Each row of a before or after table is a point. One or more steps were done to the points. Then noise was added and the rows were shuffled. The steps act on how far a point lies along the listed directions, d1 being the first. What was done? A step turns or swaps two directions, mirrors them in a line or flattens them onto one, adds a multiple of one to another, or multiplies one. Angles are multiples of 10 degrees, from the lower direction toward the higher: turns from -170 to 170, lines from 10 to 170 but not 90. Use the fewest steps. Two steps may share a direction if one is a turn and the other turns, adds or multiplies; they go together, in the order done. Otherwise the lowest direction goes first.
In the rows, zero is written as 128.

Directions:
(1): [118 159 190]
(2): [149  69 160]
(3): [194 151 127]
Before, 8 rows:
[[118 128 136]
 [ 76  90  91]
 [188 151 126]
 [144 113 120]
 [178 118 130]
 [131 109 100]
 [110  69 155]
 [157 144 129]]
After:
[[149 135 144]
 [139  83  39]
 [129 102  87]
 [138 102 110]
 [ 59 106 129]
 [164 118 132]
 [112  80   7]
 [118 146 149]]
Steps: multiply d1 by 3; turn d2 and d3 by -60 degrees; multiply d2 by 0.4

Directions:
(1): [ 93 156 179 147  72  61 148 134]
(2): [110  83 193  99 157 142 167  72]
(3): [167  78 106 173  92 134 200 140]
(4): [187 170 159 190 151 128 115  81]
(5): [140 189  88  83 141 109 192 100]
Before:
[[122 100 145 117 150 189 113 112]
 [ 85 189 112 141  95  62  70 135]
 [ 68 167  81 116  76  68  91 196]
 [179 136  81 114 141 171 170 122]
 [ 82 145 145  84  96 103 176 118]
 [ 70 185 129 162  77  51 112 204]
 [106 144  96  58 135 131 213 124]
 [161 138  66 115 170 170 160 105]
 [184 129  80 115 178 178 118 132]
 [152  94  78 165 149 158 150 138]
 [131 129 138  77 120  97 159 148]
 [ 96 168 151 151  56  83 101 166]
 [ 97 105 106  79 129 147 160 141]]
After, 13 rows:
[[110 168 169 112 117  99 188  77]
 [161 150 150  89 131  97 164 118]
 [ 90 204  87 158  86  61  57 154]
 [199 131  96 154 144 180 144 113]
 [105  95 148  92 157 189 132 109]
 [ 96 184 118 146  51  82 103 185]
 [125 147 111  87 149 142 180 104]
 [151  96  69 161 145 158 145 141]
 [184 123  87 134 174 182 103 138]
 [162 179 134 114 163 133 206  65]
 [ 81 226  90 172  66  36 108 213]
 [177 139  93 157 175 174 134  99]
 [105 236  41 126  72  52 102 189]]
Steps: multiply d2 by 1.6; turn d4 and d5 by -60 degrees

Directions:
(1): [137 177 153  90 131 116 203 125 173 161  56 142 159  73]
(2): [ 96  73 138 136 115 123  76 115 181 181 107 204 184 155]
(3): [ 94 179 110  63 126 119  65 156 171  90 134  73 184 141]
(4): [151 119  83 109 183 165  93 195  75 183  65 121 125 128]
(5): [116 205 118 150 152 170 127  72  83 181 180 141 184 130]
Before (14 x 14):
[[153 105 115 124 164 153 136 168  81 160  91 117 115  97]
 [ 93 136 111 132 143 150  75 152 108 119 149 116 145 140]
 [115 158 102 158 138 148  74 114  81 111 214  94 139 169]
 [136 196 137 119 149 135 165  88 107 138 135 117 149 110]
 [141 179 155 118 137 139 170  86 123 158 120 149 141  83]
 [108 214 125 123 141 148 146  63 113 152 175 138 186 125]
 [133 164 127 109 127 125 178 119 133 118 112 138 128  89]
 [150 120  79 123 154 158 120 148  78 120 134  77  90 125]
 [102 143 102 135 136 146  71 123  88 135 183 122 160 175]
 [123 151 127 100 128 139 138 109 124 106 116 123 126 109]
 [115 179  94 115 140 156  72  94  98 100 229  65 153 157]
 [133 107  89 116 159 144 106 196 120 127  78  88  98 113]
 [147 107 125 127 135 120 157 130 109 112  90 119  82 126]
 [122 157 122 159 161 134 166 111  92 156 123 120 135 113]]
After, 14 rows:
[[151  43 127 181 114 111 118 152 104  82 154 117  43 156]
 [155  85  84 121 142 145 126 167  94 103 113  77  59 121]
 [126 152 111 100 136 123 126 128 117 103 105  95 127 132]
 [124 100 127 122 139  93 152 173 146  97  75  93  98 116]
 [119  92 124 169 139 147 116 143  87 131 135 147 103 134]
 [176  13 130 174 113 117 159 126  99  88 155 125   6 139]
 [149  59 155 131 104  84 186 140 161  87  86 152  58 112]
 [129  63 120 161 124 128 112 141  90 120 143 148  88 166]
 [140 116 107  97 159 144 111 188 104 141  89  92 136 102]
 [160  95 156 114 120  91 183 145 149  89  72 118  67 104]
 [137 139 130 102 119 113 176 136 149 101  97 133 111  87]
 [146 119 162  87 116 103 159 141 172 102  77 129 102  84]
 [135 123 136 115 124 133 157 113 121 105 101 137 101 107]
 [137 145  88 143 175 170 118 158  87 165 107 106 124 110]]
Steps: add -1 times d2 to d5; turn d3 and d5 by 160 degrees

Directions:
(1): [ 87  81 121 198 148 130 150 141  38 144  70 121 171 214 172 167 164 160
 153 121 136 152  93 143]
(2): [162 148 102 166 175 133 104 138 145 114 111 213 152 128  59 124  91 159
 113 150 142 100  60 231]
(3): [231 101 113 124 151 131 103 219 152 166  92  79 141 107 146 150 185 147
 156 137  88  59 147 132]
(4): [136 164 164 163 163 173 185 193 176 115 144 169 112 162 135 142 167 136
  23 101 100 156 104  70]
Before, 13 rows:
[[224 114 142 114 144 171 149 235 184 144 130  93 102 103 165 141 197 118
   96 125  86  88 161  50]
 [210  99 116  96 115 112 111 186 159 173 125  63 117  91 133 144 158 120
  186 149 101  66 164 125]
 [149 105 135 166 113 137 124 159  96 151 120 120 151 151 173 137 163 151
  142 146 115 118 115 117]
 [144 165 128  97 100 133 100 111 159 125 151 120 110  79 102  91 114 123
  111 139 134 101 148 121]
 [ 82 113 107 118 113 101 101  57 124 121 133 127 122  85  86 115  77 115
  160 160 162 135 128 173]
 [100 138 123 147 130 140 142 106 101 118 118 162 130 143 110 129  93 127
  128 119 139 128  99 163]
 [198  85  88 117 130 107  71 147 117 135 105  61 124 104 150 143 146 127
  222 151 138  72 175 156]
 [132 120 141  97 146 132 162 143 157 135 147 118  97 135 135 139 161 112
  124 118  87 149 155  72]
 [114 160 128 124 123 127 135 140 147  96 135 165 134 111 105 124 114 119
  112 132 137 152 113 148]
 [158 137 153 105 144 156 152 152 165 135 140 145  94 147 134 123 163 135
  108 114 101 122 139 102]
 [166 139 118 116 163 139 127 170 169 132 130 144 122 123 121 130 137 152
   75 132 114 114 131 139]
 [157 112 119  56  83 115  88 134 124 173 157  46 101  72 149 117 161  93
  173 131  93  90 195  98]
 [ 62  73 139 149  91  85 151 107  21 136 104  61 145 175 182 121 144 130
  178 122 154 182 145  81]]
After (13 x 24):
[[ 33  89 108 146  99 110 117  63   7 153 118 112 150 178 151 135 127 123
  182 128 147 161 113 163]
 [177 103  91 178 163  90  89 155  84 131  79 162 175 135  73 110 100 174
  172 164 154  98  67 236]
 [ 97 144 140 107 135 139 157 126 149 120 156 135 106 140 146 124 130 131
   58 116 125 167 147  87]
 [125 147 136 155 115 137 119 111 128 118 154 189 137 127 116 108 102 142
  109 152 141 133  87 153]
 [ 37 139 160 181 136 176 207 109  96  87 147 195 115 202 150 134 127 117
   48 106 155 217  86  70]
 [102 123 135 127  92 132 126 115  88 142 119  71 130 137 165 121 157 130
  136 123 132 129 156  83]
 [141  76 100  99 107  95  84 110 122 158 106  50 126  70 127 134 130 117
  205 161 132  90 169 147]
 [ 62 112  95 127 101  96  93  17  72  87 142 128 116 132 119 116  60 108
  204 146 198 156 143 177]
 [ 27 117 131 134  86 104 155  45  74 123 151 137 122 164 125 129  80 107
  162 133 172 185 117 136]
 [141 141 134 106 115 129 138 176 149 117 128 112 127 102 143 133 155 111
  125 125 114 137 148 103]
 [171 139 122 105 125 141 123 150 150 137 127 119 114  92 114 124 117 116
  137 123 109  84 140 136]
 [111 137 160 129 146 161 174 132 135 125 138 163 102 183 143 129 160 139
   95 106 114 156 121  96]
 [102 112 135 149 170 137 175 139 117 131 119 156 124 185 130 154 158 135
  117 120 102 168 107 109]]
Steps: turn d1 and d2 by 110 degrees; multiply d3 by -1; multiply d4 by 1.3

Directions:
(1): [114 157 177 101 109 189 175  64  69 222 149 160 119 105  95  96 127 157
 180 137 145  76 178 168  96  91 124 122 187 154  49 128 129  81 122 134
  80 126 203  73 145 125  77 137 153 135  66  96 125 193  96 136  91 135
 127 142 124 170  55 112 161 132 170 123]
(2): [166 175 159 128 129  90 116  84  97 147 196 199 176 151 124 131 120 107
 141 134 178 139 178 100  83 126  89  76  79 199 129 109 160  63 113 109
 226 171 130 182   7 119 123 155 125  76 136 192 109 141 145 129 172 158
 116 153 125 100 127 155  91 128 154 145]
(3): [139 136  65 140 221 182 159  90 147 192  55 163 164 112 114  88  79 147
 208 156 134 159 125 186 206  95 172  99 121 141 236 155  84 137 150 150
 157 137  84 119 104 123 103 136 155  47 121 129  97  63 106 112 121 143
 138  96 129 113 109 112 161 135 141 134]
(4): [146  39  99 140 155 103 151  98  76 133 132 159 119 131 104  90  65 176
 164 139  87 148  95  89 139  83 123 166 108 131 155 144 151 148 116  69
 175  70 213 205 116 115 182 130 156 149  84 106 186 176  81 170 120 104
 106 165  75 132 156 109 118  46  55 121]
(5): [119 138 116 151 144 131 184 112  92  74 127  60  79 109 234  74  98 115
 118  99 159  98 110 117 123 173 198  83 167 222 165 171  42 112  73 129
 137  90 170 109  70 105 139  73  96 151 110 100 110 162 187 114 142 102
 160 139 111 113 101 130  89 145 121 173]
Before (12 x 64):
[[124 147 123 135 132 164  88 157 176 167  79 148 168 139  74 153 164 119
  166 149 112 126 125 150 167  96 120 145 116  50 109 113 154 143 174 154
   91 153  61  76 202 129 106 148 143 102 170 119 107  71  98 122 104 150
  117  94 157 149 124 125 173 174 173  80]
 [134 100 160 126  80  65  68 181 151 109 156 147 166 159  67 188 153 107
   97 134 102 146 130  90 105 122  57 187  91  47  88  89 226 132 161 131
  147 148  82 165 163 141 139 152 118 151 154 165 149 114 115 125 138 148
  103 143 170 117 188 150 147 115 107 100]
 [115  88 139 127 110 103 119 179 130  75 133  91 106 128 159 159 160 134
   85 126  96 107 118 111 125 124 131 160 146 104  84 114 133 159 106 119
  105  92 144 132 178 142 140 119 115 177 110  96 157 157 138 151 108 105
  129 130 132 144 142 122 118 119 107 152]
 [145  86 104 129 168 164 164  75  97 221  96 188 164 135  51 107  93 176
  194 162 101 137 124 153 152  60 122 139 118 112 163 145 143 137 150 108
  149 118 148 119 145 111 121 154 173 102  86 111 145 135  69 157 102 127
  122 124 107 145 109  91 149  82 129 114]
 [105 106 136 128 101 105 106 148 130 103 133  96 103 142 111 151 148 126
   98 137  90 136 109 118 110 139 109 142 145  93 122 120 135 148 125 120
   88 126 126 114 162 132 143 120 111 165 113 119 163 129 121 141 114 102
  124 129 101 133 138 132 119 123 111 111]
 [157 127 130 134 167 120 147  69  86 167 134 159 159 134 117 103 100 129
  176 148 138 139 143 141 143  72 130 117 130 151 141 148 123 114 124 125
  152 116 164 156 101 114 120 131 134 107 106 114 127 137 122 144 133 129
  115 136 117 139 105 131 127 130 122 100]
 [138 131 101 147 152 116  91 188 181 127  73 124 172 123  86 147 147 104
  126 151 112 168 108 157 167 133 127 137  80  72 174 120 142 140 168 129
  131 147  53 128 158 132 148 138 139  95 163 153 129  61 131 107 130 144
  113 110 151 104 169 140 140 136 132 136]
 [121 175 202 112  61  99  83 168 138 130 177 157 148 152 109 177 173 103
   81 127 137 130 152 118  75 142  70 133 112 104  24  86 161 101 133 122
  120 155 129 122 117 140 116 154 117 124 173 156 116 146 148 135 139 159
  102 135 165 126 146 151 117 137 162 123]
 [132  90 110 143 148 166 157 108 119 182  83 115 111  96 100 116  96 167
  165 131  93 139 112 170 161 104 138 160 154  96 141 141  98 160 153 119
   92 109 172 113 180 124 107 130 137 139  97  86 155 126  94 135  91 117
  125 125 123 139 129  86 173 109  96 115]
 [118 120 108 137 123 161 163 140 133 130  91  65  99 107 130 125 143 133
  119 127 114 106 114 160 160 137 162 139 177  91 133 150  84 150 115 150
   77 104 138  78 186 137 119  95 132 155 116  81 133 115 121 103 104 122
  147 114 134 148 107 119 146 133 143 123]
 [107  69 134 125 119 126  95 175 139 125 105 119 133 149  80 140 147 142
  111 136  61 136 111 114 136 103  98 193 126  37  90 120 179 160 151 115
   99 108 154 152 207 133 160 144 168 165 115  99 183 150  72 160  90 109
  108 144 112 153 147 127 149  68  94  97]
 [ 97 182 176  94  76 174 122 128 135 170 169 122 118 136 111 130 168 112
  114 137 158  95 171 157 110 125 114 114 153 127  60 108 140 101 136 148
   86 148 119  57 125 142  83 133 106 101 146 135 106 137 126 107  93 153
  119 127 147 131  92 128 151 165 183 120]]
After, 12 rows:
[[100 104 132 133 103 108 117 151 125  91 128  77  90 137 132 141 144 125
   94 132  91 129 102 117 111 147 123 139 156 103 127 130 117 149 116 121
   81 116 135 108 163 128 145 107 107 175 109 109 162 135 131 138 112  95
  132 129  99 132 133 130 114 126 108 118]
 [ 98 188 160 105  98 184 147 114 124 161 156 105 106 125 150 103 148 111
  124 131 172  90 166 163 122 137 150  91 166 168  93 129  99  96 118 154
   97 137 127  49  97 132  83 114  99  93 138 126  93 139 145 101  98 146
  134 126 141 121  79 126 142 172 182 139]
 [120 185 195 127  76 101 117 152 115 103 179 124 125 142 170 143 153  95
   80 111 161 113 147 111  71 168 111 100 131 168  53 113 110  87 100 122
  136 136 152 113  70 124 121 124  98 129 162 144 102 162 184 125 151 148
  121 142 156 115 128 154  91 149 161 151]
 [109  86 129 134 120 113 136 176 127  68 121  72  94 120 181 144 151 136
   86 123  98 103 108 116 134 131 154 153 160 117 102 128 107 163  99 122
   99  81 148 122 175 137 142 105 111 180 105  82 152 158 147 146 106  98
  140 126 128 141 136 117 116 123 103 161]
 [127  80 124 133 120 156 135 130 130 179  90 117 111 104  72 143 117 170
  145 131  75 138 110 163 149  99 112 186 152  54 101 123 131 172 166 117
   69 111 171 113 220 135 110 140 141 158 103  85 171 130  81 142  83 118
  114 126 128 151 142  86 182 102  91  97]
 [134 129 115 145 131 105  84 196 178 111  87 113 163 124  91 155 158 101
  108 144 109 161 107 145 151 141 120 144  83  68 152 115 149 141 162 125
  121 143  64 128 167 133 154 136 132 114 164 151 137  74 136 110 131 140
  113 118 151 108 171 142 133 135 128 135]
 [112 113  94 139 136 176 168 142 141 137  69  59  98 101 128 120 139 139
  127 132 106 109 106 173 178 132 174 144 184  80 148 156  73 162 122 156
   66  99 131  68 204 138 116  92 137 151 113  71 133 102 113 101  97 119
  149 104 135 152 105 111 157 134 140 121]
 [143  77 142 111 112 134 120 103 106 213 135 202 168 152   7 155 133 174
  157 161  82 135 133 129 113  56  66 176 103  58  88 110 208 140 165  96
  128 131 149 135 186 125 128 177 174 136 100 124 171 152  52 173  98 132
  102 135 115 161 132  98 150  71 125  89]
 [117 143 135 137 110 155  89 168 168 139  93 119 146 136  96 154 173 114
  142 135 112 112 119 135 149 113 123 149 129  56  88 116 148 144 160 151
   75 139  80  70 209 128 114 132 130 132 168 108 114  92 112 123 104 138
  121 102 154 154 125 129 160 174 167  84]
 [128 105 175 133  55  47  81 186 129  63 183 106 133 157 118 178 157  95
   65 112 115 122 124  62  76 153  72 176 109  85  66  98 204 121 128 123
  144 129 116 161 143 132 151 126  95 188 148 155 150 153 149 125 148 134
  113 160 163 115 182 159 118 119 101 119]
 [ 97  62 156 123  80 109  88 196 131  91 127  88 108 150  95 153 166 137
   73 121  56 120 106  92 108 121  90 210 138  30  48 114 187 164 140 108
   74  96 177 145 230 135 172 133 155 210 116  87 198 179  85 165  89  95
  109 155 110 162 153 130 136  67  85  95]
 [161 126 146 124 149 108 124  76  91 177 150 179 171 145  87 127 116 128
  166 153 131 144 152 133 130  64  99 133 115 124 112 129 159 113 136 119
  152 128 160 167 115 121 121 149 140 110 113 126 135 138 110 152 133 137
  103 139 120 144 116 135 132 123 123  86]]
Steps: multiply d2 by 1.3; add -0.7 times d4 to d5; turn d3 and d5 by -40 degrees

Directions:
(1): [106 120 154 136 146 154 142 147 114 118  91 113  79 196 129 145 166 157
  86 160 177 179 160 103 123 108 188 118 122 121 137 120  84 145 142  94
 101 118 117 102 150 112 124   7 123 113 158 142  75  91 160 123 134  68
 138 108 135 119 138 163 136 168 182  79]
(2): [116 111 118  94 148 143 137 151  86  89  98 161 141 105  93 128 182 125
  96 153 181 103 120 188 105 159  96 161 103  89 103 148  99 161 141 110
  92  95 100  84 172 133  73 166  54  97 139  94 134 133  99 212 168 194
 153 116 129 112 166 147 150 108 134 127]
(3): [145 137 112 125 137 169 164 125  97 152 102 123 188 100 189  89 193 118
  80  87  27  95 104 130 131 100 161 117 175 130 126 150 137 119 111 124
 100 147 109 163 149 151 146  98 138 168 154 153 119  52 140 154 180 158
  84  69 110 103 152 131 149 121 145 160]
Before, 11 rows:
[[118 115 125 106 121 124 126 129 116  93 125 139 124 106  95 133 132 130
  132 146 173 117 121 169 110 162  88 147 106 118 118 134 115 168 134 139
  135 107 128  95 133 145 100 176  75 111 107  94 134 147 103 157 123 170
  137 144 121 124 140 124 124 106  96 140]
 [136 137 122 115 130 148 134 118 120 131 126 140 167  98 132 110 148 115
  131 122  93  83 130 156 129 128 109 138 122 144 122 139 135 139 121 120
  118 134 116 127 129 149 119 156 117 125 141 128 147 134 111 155 151 178
  118 108 121 115 139 118 139 108 115 155]
 [105 117 143 126 124 114 116 150 132 105 129 124  87 179  87 152 106 143
  132 172 212 152 154 135 127 161 133 135  98 124 132 112  90 140 152 107
  126 106 130  85 138 103 106  97 107  90 126 116 121 160 130 126 101  94
  160 153 129 139 140 148 120 146 132  72]
 [120 111 125  99 114 116 120 131 140 115 146 153 133  87 101 138 119 116
  150 154 155 116 116 159 114 160  85 146 100 124 101 114 118 130 131 128
  127 111 121 108 115 128 117 198  89 110 115 108 163 187 115 162 119 168
  160 153 119 149 127 123 134 103 103 133]
 [131 133 125 132 137 125 111 124 150 138 125 106 118 147 148 137 108 122
  134 108 104 147 120  99 146 103 150 101 134 142 156 131 143 118 111 128
  126 144 126 159 115 129 134  98 155 144 114 139 118 123 152  97 110  82
  125 129 134 127 126 120 109 138 133 133]
 [148 154 122 148 121 128 136 108 149 143 165 119 132 106 146 132  85 114
  164 101  80 125 118 117 129 132 116 116 137 140 130 120 170 105  98 148
  151 129 146 160 101 139 150 163 159 130 102 133 156 129 102  97 101 110
  113 142 119 135 124 108 110 120 100 145]
 [124 117 128 136 136 139 133 141 128 120  89 111 109 156 141 129 140 139
  113 139 144 152 152 101 131 120 168 116 121 125 124 125 109 125 123 105
  111 128 129 133 144 121 127  68 136 128 153 137 106 103 139 123 118  98
  134 113 133 121 137 139 116 137 165 109]
 [148 134 127 148  92  82 105 110 172 145 174 104 129 129 136 129  43 121
  197 110 105 126 116  92 136 144  99 125 139 156 158 116 156 101 101 172
  173 142 155 152  76 126 173 172 173 131  94 123 151 171 118  65  83  92
  128 175 150 131  82  82 114 124  85 132]
 [135 131 112 111 116 120 122 125 131 144 133 143 167  94 130 102 127 110
  117 119  93  95 108 154 138 141 102 134 123 110 120 145 142 117 126 126
  141 122 114 141 135 133 114 193 114 138 120 125 163 120 105 156 141 172
  123 120 110 134 135 130 124 105 114 164]
 [102  99 121 106 154 164 139 157  76  97  89 150 114 159 123 138 198 135
   64 164 192 138 131 153 115 138 134 146 101  86 118 142  60 154 147  98
   71  97  95  77 179 118  84  83  79  98 159 108 103 100 111 187 152 147
  137  92 148 104 167 175 141 140 169  84]
 [113 114 142 111 150 143 134 150  95 103  87 128 130 142 135 125 167 129
   80 132 136 140 145 142 120 130 152 120 115 126 121 128 104 150 142 110
  102 116 103 109 148 144 115  69  90 125 147 114  99  94 124 156 148 134
  127  93 135 121 147 164 148 128 164 111]]
After:
[[127 132 130 108 129 126 118 119 136 123 131 144 150 101  99 124 125 117
  154 134 132  88 133 154 118 136  84 145 104 137 121 132 127 143 126 123
  127 133 122 112 120 147 108 179 102 108 127 115 158 169 105 159 128 170
  136 136 131 125 129 122 129 108 102 142]
 [147 157 130 152 120 136 141 108 146 150 166 116 140 106 157 128  96 110
  159  90  59 122 114 113 129 124 125 108 149 142 133 119 178  99  94 147
  146 135 147 168  96 139 158 151 169 134 107 149 155 114 111  92 109 107
  101 131 117 134 120 103 111 122 103 153]
 [125 120 116  94 134 152 149 136  88 100 107 137 154  90 128 112 186 125
  100 130 125 101 113 171 109 150 107 138 129 119 111 148 116 165 132 128
  113 115 114 108 149 162  95 149  71 128 126 103 120  97 106 186 166 195
  113 108 116 104 160 132 141  96 119 158]
 [125 124 133 132 130 125 124 138 137 112  98 110  91 163 118 134 115 139
  130 146 161 159 154 100 130 127 159 121 109 130 123 121 109 123 130 107
  123 127 133 123 136 115 128  78 139 122 144 131 111 129 133 115  96  90
  146 128 137 126 127 134 113 139 158 102]
 [132 126 111 108 112 111 112 124 136 139 139 144 160  95 111 109 112 108
  128 125 118 103 114 162 130 155  89 139 110 112 116 140 143 119 131 129
  142 114 114 130 127 129 110 204 110 131 112 115 163 138  99 156 128 172
  132 134 114 140 135 127 119 105 110 159]
 [103 101 147 106 141 117 116 150 111  86 103 131 101 152  95 145 134 133
  102 153 196 155 156 149 112 157 125 133  95 126 118 117  94 158 157 114
  118 102 116  84 142 131  97 106  77  97 128  96 108 142 108 151 118 132
  156 127 146 137 135 157 139 129 148  99]
 [114 121 130 129 135 157 152 154  99 124  92 118 140 159 146 119 186 139
   76 141 123 129 140 139 129 131 178 122 144 130 132 135  86 133 141  97
   93 117 104 114 170 128 122  48 111 121 162 144 106  80 146 152 159 117
  118  85 119 110 167 156 146 145 155  97]
 [133 132 132 134 136 116 108 120 158 142 133 100 113 156 143 138  96 128
  146 112 108 154 124  91 152 103 147  93 138 153 162 119 152 115 108 123
  139 150 133 158 110 126 140  95 166 144 111 133 121 137 154  85  95  75
  122 141 141 140 117 120 101 138 128 124]
 [126 114 113  99 128 151 149 132 108 126 115 151 173  73 149 105 180 111
  100 129  88  90 100 164 112 135 121 138 130 122 102 131 109 127 118 121
   97 125  96 125 141 145 123 160  91 138 142 129 149 122 125 189 162 193
  127 103 103 124 150 133 156 105 123 153]
 [ 88  89 122  96 155 150 129 162  84  83  94 160  96 159  98 157 182 135
   81 186 237 141 136 175 110 157 109 158  78  79 115 144  48 165 157  98
   79  85  92  52 174 115  64 116  58  77 151  86 110 127  91 195 142 152
  160 115 149 108 164 175 148 140 157  75]
 [163 145 126 150  96 121 143 108 152 177 147  87 177 118 203  94  99 119
  152  67  14 114 103  80 141 108 151 107 185 168 165 134 168  89  85 170
  151 159 141 186  88 144 204 115 195 172 121 155 132  95 141  71 129  98
   85 120 131 109 102  88 132 127 107 157]]
Steps: mirror d1 and d3 in the line at 170 degrees; multiply d2 by 1.3
